Rows are points. Each copy is the shape, with its points in the same order, stretched, turned, moved and blurred by noise. Some copies are also mirrored. Which?

Shape (6 x 3):
[[ -6.3 -12.8  27.8]
 [  9.9  13.1  -3.2]
 [ 25.9  -4.2  -3.4]
 [-26.2  -8.2  19.5]
 [  6.6   1.1 -36.7]
 [-25.9  -8.5   0.4]]
Copy 1:
[[-26.1 -21.9  16.0]
 [ 13.9   7.1  -0.3]
 [ 23.3 -21.5  -0.4]
 [-33.0  -3.4  26.8]
 [ 36.1   9.2  25.8]
 [-18.6   4.1  34.3]]
Copy 1 is: mirrored
Copy 2:
[[ -1.9 -26.5  12.2]
 [ 19.7  11.7 -11.5]
 [ 36.0   3.4   1.6]
 [-30.0 -18.9  10.4]
 [ 21.5  40.5  12.4]
 [-20.3   0.5  14.7]]
Copy 2 is: mirrored
Copy 3 (6 x 3):
[[ -2.4 -39.6   1.0]
 [  7.3   5.9  10.3]
 [ 27.4   4.9  -2.2]
 [-21.4 -25.7  -1.2]
 [  6.0  33.2 -18.8]
 [-27.5 -12.6 -14.2]]
Copy 3 is: only turned
